Every row gives one point. The points of each table are mixes of a few directions, plus a little noise. How many directions does each table use, and how many do they share? Where both have some left over, give the other angles between the two spaces (their principal angles), to ten degrees, smallest first.
In the rows, zero is written as 128.

First (7 x 3)
[[ 91 128 149]
 [ 94 127 145]
 [193 131 109]
 [135 122  93]
 [102 124 121]
 [194 130 101]
 [ 87 133 178]]
Second (7 x 3)
[[ 82 118 106]
 [101 122 115]
 [ 84 120 107]
 [176 138 152]
 [179 138 152]
 [187 140 157]
 [ 87 120 108]]
Directions: first 2, second 1, shared 1

First (8 x 6)
[[129 131 133 125 145 129]
 [125 124 116 135  92 127]
 [165 103 135 117  75 121]
 [152 134 171 100 230 130]
 [ 58 158  88 163 133 136]
 [165 120 163 102 175 126]
 [147 117 133 122 105 125]
 [ 84 137  87 159  71 129]]
Second (7 x 6)
[[161 105 110 133 134  66]
 [114  91 161  98 118 137]
 [157 142  76 162 144 158]
 [172 101 113 129 126  91]
 [111 150 141 125 119 183]
 [ 56 124 132 128 159  95]
 [124 184 163 121  96 166]]
Directions: first 2, second 4, shared 1; angles 80

First (10 x 9)
[[124  69 196  41 144 102  66 118  68]
 [140 148 169 104 133 110 116 134 123]
 [117 119 125 134 129 123 130 133 131]
 [191 192 125 145 111 121 162 109 155]
 [121  80  53 169 114 150 154 104 135]
 [ 86  56  93 153 126 106 141 134 140]
 [146 145  96 168 115 119 166 121 162]
 [132 172 149 115 136 154 112 137 117]
 [126 184 113 157 129 162 140 143 145]
 [ 96 116 162  96 145 130  93 148 103]]
Second (7 x 9)
[[119 141 106 140 136 174 111 118 117]
 [120 139 107 139 136 171 112 118 118]
 [132 112 124 138 144 121 103  98 132]
 [144 100 161 115 123  52 141 127 147]
 [106 161  75 154 145 239  93 112 101]
 [137 117 151 115 118  81 148 140 139]
 [138 127 171  96  93  57 188 182 141]]
Directions: first 4, second 2, shared 1; angles 60

First (10 x 12)
[[128 126  95 106 109  89 148 103 102 130 136 124]
 [130 127 109 115 118 105 138 115 114 129 132 125]
 [142 127 126 122 130 118 120 131 130 125 125 123]
 [ 52 132  98 131  92 132 195  79  88 147 153 153]
 [ 85 133 164 165 138 192 134 140 147 136 130 148]
 [208 126 179 138 178 147  46 194 185 107  97 105]
 [161 128 166 143 158 155  84 168 165 118 111 120]
 [110 129 122 129 120 130 143 117 119 132 134 134]
 [202 120  76  71 117  30 112 115 103 114 122  95]
 [ 62 133 145 160 121 182 160 118 127 143 140 154]]
Second (9 x 12)
[[204 122 117  97 141  75  86 147 136 110 111  99]
 [241 119 111  83 147  51  66 155 140 103 105  85]
 [115 130 130 133 126 136 135 125 127 131 130 133]
 [146 126 125 121 131 116 118 132 130 124 125 121]
 [102 130 131 138 123 145 142 122 126 134 133 138]
 [190 122 119 103 138  86  94 143 134 114 115 104]
 [ 25 136 143 170 111 199 185 103 118 151 150 167]
 [ 49 135 139 159 115 182 171 109 120 146 145 158]
 [ 80 132 135 148 120 161 155 117 123 139 139 146]]
Directions: first 2, second 1, shared 1

First (8 x 14)
[[142 126 126  67 154  84 103 130 150 158 127 151 168 201]
 [ 77 121 123 125 103 195 172  98 134  95 140 161  96  49]
 [112 148 122 120 131 152 110 141 119 134 142 135 141  95]
 [138 156 128 164 124 139  79 182  88 166 129  80 145  83]
 [150 194 119 154 165 121  57 175  95 125 156 106 168 128]
 [154  85 140 145 114  90 166 105 143 124  99 111  99 177]
 [128 102 130  98 131 107 160  92 158 112 121 157 119 174]
 [124  92 136 152 101 136 177 101 136 110 110 122  86 116]]
Second (11 x 14)
[[148 143 116  90 120 157  68 148 111 126 142 166 143 129]
 [167 103 138 132  95 132  86 152 136 138 133 110 117 155]
 [222 136 129 200 105 120  64 164  76  93 116  93  98 161]
 [ 94 149  94 118 106 137 152 157  97 165  82 133 148 130]
 [151 129 123  94 130 150 105 102 139  69 153 189 117 155]
 [102 142 124 112 153 130 149 105 131 116 135 151 136 110]
 [ 99 142 126 157 137 111 151 152 106 182 102  79 146  91]
 [145 116 127 145 127 121 160  90 142  63 128 150  95 168]
 [104 147 153 102 191 130 110 102 143 132 180 139 152  59]
 [ 50  92 137  90 131 117 215  90 196 160 127 130 133 125]
 [127 111 140 169 115 105 146 146 129 165 109  68 122 125]]
Directions: first 4, second 5, shared 2; angles 30, 70

First (8 x 20)
[[152 139 124 108 130 179 180 143 144 135 148 150 141 119 117 151 130 126
  128 130]
 [129 151 102 124 141 134  85 119 102 134 151 116  89 109 159 154 134 119
  125 127]
 [156 135 122 105 131 176 217 152 156 127 158 147 186 112 123 154 143 138
  119 134]
 [120 118 135 147 124  87  79  94 139 145 138  97  82 155 143  95 128 150
  114 138]
 [108 121  76 134 107 137 112 113 138 114 139 112 139 116 143 141 100 120
  127 147]
 [119 154 119 128 118 155 208 155 133 145 134 152 205 141 120 130 180 119
  155 113]
 [121 110 144 134 145  71  92 125 109 107 113 103 134 114 147 119 131 141
  107 127]
 [118  96 203 143 129  86  51 122 103 117  43 146  48 159  72  80  77 112
  149 106]]
Second (11 x 20)
[[136 142 149 137 125 124 157 117 154 171 154 126 121 172 128  97 172 152
  128 127]
 [143 154 166 145 120 121 183 109 176 210 178 124 116 207 127  68 211 174
  129 125]
 [129 132 133 130 128 127 135 126 133 138 134 127 127 138 127 120 139 134
  129 126]
 [137 146 154 140 124 124 165 116 161 183 161 124 119 183 127  88 184 161
  129 126]
 [106  89  73 105 137 137  50 155  59  10  57 135 147  12 129 214   7  61
  126 132]
 [127 126 125 126 129 129 122 129 124 120 124 129 130 121 128 135 119 124
  128 127]
 [122 118 112 122 131 131 107 135 110  97 108 130 132  96 127 150  96 110
  128 129]
 [134 138 142 135 125 126 150 121 146 161 148 127 122 160 128 105 161 146
  128 127]
 [126 126 126 127 127 128 123 130 124 121 125 128 128 122 129 133 123 124
  127 128]
 [118 111 103 116 133 133  93 140  97  73  94 131 136  76 128 168  73  98
  127 130]
 [128 126 126 127 128 128 125 129 125 125 126 129 129 124 128 131 124 125
  128 128]]
Directions: first 6, second 1, shared 1

First (8 x 32)
[[116 100  65 105 164 120 183 152 111 124 121  91 131 120 113 150 131 116
  136 182 107 110 101  91 125 116 114 141 124 111 154 159]
 [121 159 148 105  86 110 110 154 111 117 118 166 123 119 140 168 168 158
  147  97 161 111 127 134 111 132 140 182 155 127  92 112]
 [104 109  66  64 164 175 133 127 136  94 128 127 127 141 123 142 135 114
  155 162  96 110 128 128  92 140  76 164 118 144 142 145]
 [111 144 140 134 116 145 107 152 119 140 111 163 110 127 177 128 158 137
  130 120 139 144 124 170 104 123 147 133 105 138 107 105]
 [ 98 154 141 128 116 143 104 179 119 152  96 165 109 129 169 121 176 146
  137 132 127 159 121 162 111 123 160 134  93 121 130  97]
 [185 113 169 178 147 107 140  59 173 118 184  43 159 128  31 120  45 103
   97 116 149 157 145  76 186 178 129  55 162 127 163 144]
 [124 136 141 153 102 124 120 136  97 139 118 177 107 115 212 141 151 134
  120 102 157 113 117 185  92 100 144 141 120 152  62 111]
 [166 107 154 158 130  98 129  65 160 141 148  91 158 145  61  55  58 117
  100 113  89 120 161  78 203 113 115  72 147 102 176 149]]
Second (8 x 32)
[[122  99  79 138 161 117 108  94 169  91 105  88 163 162 112 146 127  96
  137 113  94 108 174  72  65 112 138  85 104 114 160 107]
 [104 124 155 164 156 104 107  76  71 139 133 114 137 155 140 122  85 152
  147  51 135 176 121 141 172 122  89  98 128 164 109 117]
 [185 131 153 173  83  85 147 131 168 123 140 113 137  97 112 153 131 108
   87 134 170  88 142  96 107 126 195 108 157  99 110 125]
 [112 105 127 181 169  87  98  53 107 113 121  83 163 171 126 140  84 126
  144  42 121 154 156  96 125 111 110  65 119 148 126 101]
 [152 154 148  94  81 153 159 193 139 149 143 170  94  81 132 118 161 135
  106 197 151 108  96 163 145 145 150 183 147 112 117 153]
 [ 82 114  57  58 171 186 114 147 149 106 100 134 129 157 128 115 156 115
  162 172  62 124 142 123  85 127  91 150  85 124 178 129]
 [125 147 159 116 112 140 139 150  94 155 142 157 103 109 141 112 128 153
  127 136 146 148  95 171 174 139 112 159 140 142 108 143]
 [143 150 147  99  92 151 152 180 128 149 141 165  98  91 134 117 152 139
  113 180 147 119  98 162 150 143 139 175 143 120 117 150]]
Directions: first 6, second 3, shared 1; angles 60, 70

First (11 x 32)
[[ 78 173 144 192  92 129 142 200 155 120 105 176  94 133  64 104 148 144
  100  94 127 123 151 133 120  87  95  74 116 113 163 166]
 [ 78 173 144 192  92 129 142 200 155 120 105 176  94 133  64 104 148 144
  100  94 127 123 151 133 120  87  95  74 116 113 163 166]
 [143 115 123 109 139 128 124 107 120 130 135 114 138 126 147 135 122 123
  136 138 128 130 121 126 130 140 138 144 131 132 118 117]
 [ 86 165 141 181  98 128 140 187 151 121 109 168 100 132  75 108 144 141
  105  99 127 124 147 132 121  94 100  83 118 115 157 160]
 [113 141 133 147 117 128 132 149 136 126 121 142 118 130 109 121 134 133
  120 118 128 126 135 130 126 116 118 112 125 124 138 139]
 [176  85 113  67 163 127 114  60 102 136 150  83 160 123 189 151 109 113
  154 161 129 133 106 123 136 167 160 179 139 142  95  92]
 [161  99 117  86 152 128 119  82 110 133 143  97 150 125 170 144 115 118
  146 150 128 131 113 125 133 155 150 163 135 138 106 103]
 [182  80 111  59 167 127 113  51  99 137 153  77 164 122 197 154 107 111
  158 165 129 134 103 122 137 172 164 186 140 144  91  87]
 [137 120 125 117 134 128 126 116 123 129 132 120 134 127 139 132 125 125
  133 134 128 129 124 127 129 135 134 137 130 131 122 121]
 [ 89 163 140 177 100 128 139 183 149 122 110 165 102 132  79 110 143 140
  107 102 127 124 146 132 122  96 102  87 119 116 155 157]
 [166  94 116  79 156 128 117  74 107 134 146  92 154 124 177 146 113 116
  149 154 129 132 111 124 134 159 153 169 137 140 102  99]]
Second (10 x 32)
[[130 108 145 153 113 127 111 121 137 128 131 130 134 127 120 120 141 121
  122 109 113 120 113 135 124 119 128 115 113 116 139 124]
 [154 196  84  89 124 165 178 173 140 130 116 129 108 157 150 123 154 157
  145 133 182 127 147 122  85 158 128 118 167 168 155 151]
 [118 164  93  70 168 124 161 136 101 125 123 120 117 124 144 149  87 140
  140 177 157 151 161 112 146 147 128 163 158 149  95 135]
 [128 155 106  97 145 132 150 139 118 127 124 125 120 131 139 137 115 137
  136 150 149 138 145 120 129 141 129 141 147 143 118 135]
 [122  89 158 165 113 116  97 109 135 129 135 131 139 119 113 121 135 113
  117 106  97 119 107 136 136 109 128 118 101 105 132 117]
 [126 154 105  94 149 129 150 136 115 127 124 124 121 129 139 138 110 137
  136 155 149 140 148 119 133 141 128 146 148 143 114 135]
 [121 120 132 127 135 120 123 120 121 127 130 126 130 121 126 133 116 124
  126 135 122 132 129 127 139 125 128 136 124 123 117 124]
 [109 124 122 103 159 109 129 114 102 125 130 122 129 112 130 146  86 124
  129 162 125 145 144 119 160 129 128 159 133 126  92 123]
 [168 164 118 150  78 175 147 169 172 133 120 138 117 164 135  98 204 147
  134  78 156 101 112 139  60 140 128  77 138 149 196 145]
 [103   7 216 232  96  84  34  64 138 128 149 133 163  94  85 114 132  81
   95  77  32 108  73 150 167  71 127 109  49  58 123  93]]
Directions: first 1, second 2, shared 0; angles 60

First (11 x 32)
[[117  91  98 151 160 107 168 120 113 150 100 118 132  75 137 174  84  68
  153 114 175 119 159 170  73 160 122 137 154 161  88 152]
 [133 153 156 141 124 138 133 113 129 127 128 152 107 161 124 108 139 140
  130 144 109 122  99 148 144 128 135 103 118 124 159 110]
 [114 134  75  66  87 109 105 167 149 110 123  73 133 116 114 118 137 157
   85  96 136 124 163  53 134 110 105 175 162 103 140 135]
 [127  83 116 149 162 122 138 126 111 143 128 126 158  78 143 170 101  86
  154 120 157 139 153 149  93 141 131 138 125 151  70 155]
 [134 153 157 143 126 138 136 111 129 129 126 153 106 162 124 108 139 138
  132 147 110 120  99 152 143 130 135 101 118 127 159 109]
 [127 131 139 154 143 126 156 110 120 140 111 145 109 132 129 134 116 107
  144 137 134 116 117 171 113 147 132 107 132 142 135 123]
 [129 190 136  79  69 136  96 145 156  99 137 118  98 195 103  66 174 202
   79 131  84 118 102  69 185  97 121 128 132  85 206  93]
 [138  70 164 214 207 137 166  87  89 164 129 178 153  83 159 185  86  50
  200 151 155 143 123 227  80 164 153  93  95 179  52 153]
 [117  99  80  93 119 111 111 159 133 123 131  83 157  83 129 149 119 124
  111  97 152 138 173  78 112 121 113 175 149 124  92 152]
 [122 188 125  94  78 125 128 136 151 111 113 117  82 185 104  78 154 174
   90 127 103 103 107 102 160 117 117 123 152 100 209  95]
 [148 115 165 124 133 158  72 133 128 114 181 146 171 135 139 117 160 163
  127 142  93 167 115  89 169  95 144 127  71 112  99 133]]
Second (8 x 32)
[[128 116 158 208 181 125 199  78 101 163  92 176  97 121 140 159  86  58
  185 152 153 106 106 248  81 177 143  75 130 175 121 126]
 [137 109 138 123 135 140  94 135 124 122 158 130 163 116 137 132 139 139
  129 129 118 156 134 102 142 111 136 138 101 121  95 139]
 [108 133  78 104 110 100 154 143 137 131  92  91 108 110 117 137 107 114
  111 102 157 104 156 119 101 142 107 154 179 130 145 133]
 [120 154 105  95  94 120 127 143 145 117 116 104 108 145 113 106 136 153
   99 115 125 113 132  95 138 121 116 142 155 111 167 117]
 [117 137 115 148 138 112 178 112 121 145  87 131  93 127 123 140 100  93
  141 128 152  98 128 181  96 159 122 113 161 148 148 123]
 [152 167 186  95  91 169  50 137 146  93 189 151 144 198 121  64 198 221
   95 152  51 158  82  56 216  71 143 116  66  82 163  99]
 [119  88  86 115 137 110 127 147 124 134 123  95 159  73 134 164 104 100
  130 102 162 136 171 108  97 134 119 164 144 138  80 156]
 [142 119 157 132 135 150  94 128 125 122 163 146 155 135 137 121 147 147
  131 142 106 153 115 111 153 108 140 123  89 119 107 130]]
Directions: first 3, second 3, shared 3

First (11 x 32)
[[ 85 103 110 135 164  92 102 143 169 114 134  75 111  94 113 134 131 151
   55 131 126 157  67 143  84  87 140  66 198 140 121 130]
 [147 177 116 162  40 174 145 115 111 142 139 188 148 138 145  92 106 127
  163 138 162 165 198 126 165 149 109 186 107 128  64 101]
 [103 137 105 157 103 127 115 133 154 125 140 119 126 105 126 110 117 148
   86 137 147 178 119 140 113 106 127 111 175 138  80 113]
 [ 82 117 100 153 136 103 102 141 173 117 140  86 115  89 116 120 123 157
   51 136 139 181  81 146  88  85 136  75 207 143  91 120]
 [164 122 157  94 149 136 147 120  92 134 113 147 133 160 133 146 140 102
  187 117 108  68 148 112 153 160 127 158  63 115 181 143]
 [156 149 136 129  95 155 146 118 102 138 126 167 140 149 139 119 123 115
  175 127 134 116 173 119 158 154 119 172  85 121 123 123]
 [170 174 134 142  52 180 157 110  88 146 130 201 152 158 148 104 113 111
  200 132 149 129 212 116 180 169 109 206  66 120  97 111]
 [143  91 158  80 202 103 131 131 113 123 110 103 119 145 121 165 151 109
  150 113  90  57  97 118 123 138 139 112  93 118 210 157]
 [105 100 126 118 175  97 112 139 150 118 126  85 114 111 116 144 137 137
   88 125 114 124  79 134  98 105 139  83 161 133 149 139]
 [115 108 129 118 163 107 118 135 140 121 125 100 119 119 120 141 136 132
  105 125 116 120  95 131 109 115 136  99 146 130 148 137]
 [140 128 136 119 130 132 135 125 116 130 124 137 131 139 131 132 131 120
  148 125 123 111 138 123 138 139 127 140 106 124 142 132]]
Second (9 x 32)
[[ 94 117 106 135 120  68 104  95 102 128 152  85 153 148 118 145 149 111
  103  90 135 112 127 189 187 133 139  82  95 157  98 151]
 [115 135 115 146 114 133 122 135 148 126 133 126 123 110 127 115 118 143
  103 138 139 162 121 129 110 112 126 121 164 131 101 116]
 [163 136 153 115 140 180 152 155 144 129 105 168 107 117 137 118 113 138
  160 159 117 130 132  73  81 129 118 172 145 101 164 111]
 [ 89 125  99 150 110  85 103 109 126 126 151  92 144 127 119 129 136 129
   85 107 144 147 121 177 159 118 135  85 134 154  80 136]
 [157 131 150 112 141 162 147 144 131 130 110 156 115 127 135 126 121 129
  160 145 116 116 133  90 102 135 122 161 126 108 163 121]
 [164 134 154 112 142 176 152 152 139 130 105 166 109 121 137 121 115 134
  163 155 116 123 133  76  87 132 119 170 137 102 167 115]
 [148 135 141 124 132 166 143 149 146 128 113 155 112 115 134 117 114 139
  142 152 124 140 128  90  90 124 121 156 151 110 145 113]
 [ 70 104  92 134 120  12  85  62  69 128 171  47 178 174 109 166 172  90
   92  51 136  82 129 243 249 146 150  45  48 181  84 178]
 [151 136 143 123 133 169 144 151 147 128 112 157 111 114 135 116 114 140
  144 154 123 140 129  87  87 124 120 159 152 108 147 112]]
Directions: first 2, second 2, shared 1; angles 80
